Rows are points. Each copy is the shape, with its points in the same order, turned, moved and blurred by noise. Say if it was mirrored as well.

Shape (5 x 2):
[[-29   8]
 [ 21 -22]
 [-36   7]
 [ 14  44]
 [ 28 -29]]
Copy 1 (5 x 2):
[[-14 -17]
 [ 31  26]
 [-15 -14]
 [-36  44]
 [ 38  29]]
Copy 1 is: only turned
Copy 2 (5 x 2):
[[ 32 -23]
 [-25   2]
 [ 32 -29]
 [ 32  34]
 [-33   3]]
Copy 2 is: mirrored

Shape (7 x 3):
[[ -5   5  -9]
 [-18 -13 -15]
 [  3 -47  38]
 [ 37 -16 -17]
 [-32 -11  32]
 [-12  -4 -11]
 [ 20   2 -26]]
Copy 1 (7 x 3):
[[  3  -1   0]
 [ -8 -17 -13]
 [-60 -11  31]
 [  9 -24  38]
 [-46  13 -10]
 [ -3 -11  -6]
 [ 21 -15  19]]
Copy 1 is: only turned
Copy 2 (7 x 3):
[[  9 -10   2]
 [  0 -25  14]
 [-40  17  47]
 [ 30  12  37]
 [-44  -6   0]
 [  2 -17   8]
 [ 34  -2  17]]
Copy 2 is: only turned

Shape (9 x 4):
[[ 33   6  17  14]
 [-35 -26   3  11]
 [-14  -7  32 -24]
 [ 25  19  18   4]
 [ 26  29  19  28]
 [  1  19   8 -23]
 [-27 -10  10   7]
 [-51 -36 -20  12]
 [ -8  21  27  -2]]
Copy 1 (9 x 4):
[[ 26  29   8  28]
 [-25 -29  15  19]
 [  5  -8  38 -13]
 [ 21  31   4  11]
 [  8  48  -2  24]
 [ 15   8   1 -18]
 [-19 -13  15  11]
 [-33 -53   1  22]
 [ -4  22  17  -8]]
Copy 1 is: only turned
Copy 2 (9 x 4):
[[ 24  -3   0  29]
 [-47  -6 -10   2]
 [-15  35   3  -4]
 [ 24  10 -10  26]
 [ 24   3 -19  46]
 [ 12  23 -21  -7]
 [-33   6 -14   8]
 [-60 -22 -21 -16]
 [ -3  30 -19  21]]
Copy 2 is: only turned

Shape (10 x 6):
[[-20 -35  28 -27   4 -25]
 [ 42  -7  11  10   0  43]
 [-42  -4 -17 -26  -7   1]
 [ 38  10  -1  15   7   8]
 [ 53 -14 -10  -1  -9  23]
 [-25 -15  24 -23  27 -19]
 [ 46   2 -17  17 -25  10]
 [ 34  15  17   2 -29  21]
 [-31 -17  13  -1   7 -20]
 [ -1  19 -19 -35  -5 -13]]
Copy 1 (10 x 6):
[[-13 -23  25  47 -18  -3]
 [ 25  18 -20  15  29  44]
 [-46  -7  24  -1   2  -6]
 [ 36  22  -3   0  18  13]
 [ 17  42 -20  26  30  20]
 [ -6 -39  39  28  -2  -4]
 [ 19  51 -17   9   7  16]
 [ 15  36   3   8   3  48]
 [-13 -24  17   8 -23  -3]
 [-15  26  38  -1  16  -9]]
Copy 1 is: mirrored
Copy 2 (10 x 6):
[[ -1 -21   0  -2 -39 -56]
 [ 13  31  37 -38 -19  16]
 [ -4  -8 -12 -21  13 -56]
 [ 11  16  10  -8  -8  23]
 [ 33   1  29 -34 -15  23]
 [-17 -16 -24   0 -36 -39]
 [ 34  16  29  -2  12  19]
 [ 38  39  21  -8 -10  -6]
 [-14 -10  -5  15 -19 -48]
 [ 24  -8 -27 -15  12 -25]]
Copy 2 is: mirrored
Copy 3 (10 x 6):
[[  2  -8 -29 -60  28  15]
 [ 26  -3 -17  37  19  24]
 [-47  19 -14 -29  21   6]
 [ 20  -7   4  16  -8   5]
 [ 16 -11 -21  29 -10  32]
 [  6  13 -20 -57  26  -5]
 [  0 -23   3  30 -16  31]
 [ 10  -8  13  23  17  43]
 [-15 -11 -10 -45  26  -8]
 [-21  27   6 -26 -12  26]]
Copy 3 is: only turned
Copy 4 (10 x 6):
[[ -6  29  33 -52 -11   1]
 [-12 -24  28  28  21  18]
 [ 21  22 -23 -36  -7   9]
 [-35 -15   6  20   9  -1]
 [-30 -11  14  27   8  36]
 [ -7  23  18 -53   9 -14]
 [-31 -12   0  37 -15  20]
 [ -7   8  21  43   1   4]
 [ -1   9   9 -43 -19 -16]
 [-14  39 -26  -7   5   7]]
Copy 4 is: mirrored

Shape (12 x 8):
[[ 10 -17 -15  34  -1  -6  12   4]
 [-22  -8 -42  30  23 -27 -11  18]
 [-16  -3  31 -28  20  34  -4 -42]
 [-13  16 -20  25  -6 -14  -1  19]
 [ 31 -23 -15  -1 -10  -9  14   0]
 [  0 -10 -26  16  -6 -10  24  28]
 [ 33  -6 -14   2  -6  -3 -12  17]
 [-28 -13 -27  20  25 -26   3  20]
 [ -8  -4  14  -8  -6 -11  -7 -36]
 [-21  -3  -1 -33  -1   4  -2 -28]
 [ 34   8 -12   9  10 -27  21  13]
 [-10   8 -15 -14  11  19   1 -45]]
Copy 1 (12 x 8):
[[  2 -13 -11  10   0  -5  23  -3]
 [  2 -32  -5  27  37 -25   2  -6]
 [-53   5  24 -36   2  37 -22 -12]
 [  8   3   1  26  19 -11   3  12]
 [  7  -2 -23   5 -20   6   0 -28]
 [ 37 -12  -2   8   8 -14   9 -10]
 [  4  -4 -10  33 -14  23  -3 -10]
 [  3 -27  11  13  37 -30   4  -9]
 [-39  18  -2  -9  -6  -4 -13  -6]
 [-22   8  11 -23   8   5 -35  -9]
 [ 16  13 -18  25  11  12  16 -34]
 [-25   8 -15 -29  21  19 -26   6]]
Copy 1 is: only turned
Copy 2 (12 x 8):
[[-22   0   7  23  17  -1  15 -26]
 [ -4  43 -18  25  39   0   6 -31]
 [ 23  -1  32 -24   4  45   6  41]
 [ -2  18  -7   6  31 -26  14 -16]
 [  1 -22   0  10  -4   8  11 -35]
 [ -6  -9 -22  26  23 -13  14 -23]
 [ 12   4   1  11 -18 -15  12 -28]
 [ -3  28 -24  23  42   5  -6 -18]
 [  4   2  24 -35  14  23   2  -7]
 [ 28   0   2 -32  19  30  14   6]
 [ 14 -14  12  24  13 -18  -9 -38]
 [ 29   4  28 -12  24  35  32   3]]
Copy 2 is: only turned
Copy 3 (12 x 8):
[[-22 -18 -10   1 -11  20   6  -3]
 [-35 -13 -40 -19  24   3  14 -17]
 [ 42  14  44  14  26  26   6 -45]
 [-24  10 -21  -3   5 -10  12  -4]
 [  9 -43  -1   1  -8   8   0   7]
 [-27 -26 -11   4   5  -5  22  14]
 [ 17 -15 -10 -21  -7   2  12  12]
 [-35 -10 -26  -9  37   9  16 -14]
 [ 15   2  13   3   9   7 -25 -30]
 [ 24  -5  24   5  31  -9  -2 -44]
 [  8 -20 -34  18   1   8   3  17]
 [ 28  -7   8  16   8   2  11 -60]]
Copy 3 is: only turned

Shape (13 x 9):
[[ -4  -6  48   3  -4 -21  -6 -13 -31]
 [  9  -9  33 -18  23 -16 -20  32  -3]
 [-23  -4 -30  -7 -33  26 -20  -8  27]
 [ 16  30 -32   0  22   3 -25  -4 -23]
 [  1  33 -37   1  13  35   3   7 -59]
 [  9 -38   2  10 -14  29 -24  -1  41]
 [ 22   5   0  -6 -37  39 -22  -8  27]
 [ -8   9  21  -2 -27  23 -19 -20  38]
 [ -6  12  34  11  21 -18  24  15 -14]
 [  5  38 -31  34   1  28 -24  13 -20]
 [ 23 -19  20 -10  -1 -48  12  24  -5]
 [ 21 -15 -15   1  -4  19 -24 -16  35]
 [  6  -4  13   0  -9 -28 -15  16 -29]]
Copy 1 (13 x 9):
[[-24  14  28 -29 -32  20 -17 -17 -30]
 [ 17  12  -5 -41 -10  11 -20  -9   0]
 [-13 -40   1  38  -4   7   7  35  -6]
 [ 10  -4   8  36   5   5   4 -48  -3]
 [-15  27   0  60  25  28 -14 -40 -12]
 [ 27 -24  19   0  -8  23  23  47 -11]
 [ 15 -15  20  36 -35  24   3  34  14]
 [-14 -24  27   6 -34  17  11  34  19]
 [-21  46  10 -27  -4  -4   0 -13  -7]
 [  5   4  37  50  26   5  -9 -20   7]
 [ 13  27  -9 -32 -29 -25 -14  -1 -35]
 [ 29 -27  11  18 -20  14  29  18  -6]
 [  1   8  12 -11 -15  -3 -32 -15 -30]]
Copy 1 is: only turned
Copy 2 (13 x 9):
[[ 30  18  54   1  17  27   0  16 -36]
 [-17   7  18 -22  28  27  -8  28 -34]
 [ -3  18   0 -22 -29   3  33 -40   5]
 [ 27 -10 -10  -4 -23  13 -44   1 -12]
 [ 39 -21 -30  11 -14  52 -24 -27 -28]
 [-25  16  30 -22  17  -7  14 -29  27]
 [ 12  37   4 -40   5  11  13 -43  17]
 [ 14  46  17 -29  -2   8  33 -12  17]
 [ 25   6  10  16  35  21   8  33 -31]
 [ 21  20 -27  20 -15  21 -33 -23  -4]
 [  7 -10  29 -16  37 -13   5  18 -52]
 [ -2   9  15 -35  -6 -10   7 -19  31]
 [  6   9  27  -4   6   9 -13   1 -50]]
Copy 2 is: mirrored
Copy 3 (13 x 9):
[[-17  24  21   9  21 -24 -20 -24  -7]
 [ 21  18  38   7  42  -6   4   2 -23]
 [ 24  18 -19 -38 -44  -4  13   6  -7]
 [ 23 -10 -35 -22  28   5 -34   4 -31]
 [  3 -45 -41 -26  20 -25 -31  22 -11]
 [ 30  22  35 -17 -45  16  -3   8 -21]
 [ 52  22   3 -12 -44 -15 -24   7 -14]
 [ 30  56   9 -15 -32 -10 -16   8   1]
 [-16  15  13  18  39  -3 -14  16   8]
 [  5 -12 -43 -15  -7  -2 -30  32 -39]
 [ 18   6  24  39  31  15  10 -25  -6]
 [ 43  20  12 -28 -30  24 -19  -3 -20]
 [  1   4   3  11  23 -15  -1 -21 -28]]
Copy 3 is: mirrored
Copy 4 (13 x 9):
[[-17 -26 -22   3 -19  -7  46 -31 -14]
 [-25   0 -26   6  26 -27  20 -19   8]
 [ 13 -11   1   8 -41  -6 -37  12  48]
 [-26 -20 -19   3  -9 -20 -44  -4 -27]
 [-14 -37 -27 -14  -9  12 -38  31 -41]
 [ 28 -33   4  36  -5 -26  -9 -14  49]
 [ 48 -17 -12  16 -32 -37 -17   0  26]
 [ 34  -7  -9  10 -32 -11  -8 -30  34]
 [-10   1 -18  11  13  19  25 -20 -26]
 [ -1 -23 -44  26 -23   1 -54   5 -18]
 [-30  11   4  29   6 -29  44  -1  -7]
 [ 18 -24  16  24 -12 -36 -25 -17  26]
 [-33 -13 -26  20 -13 -18  23  -4  -6]]
Copy 4 is: mirrored
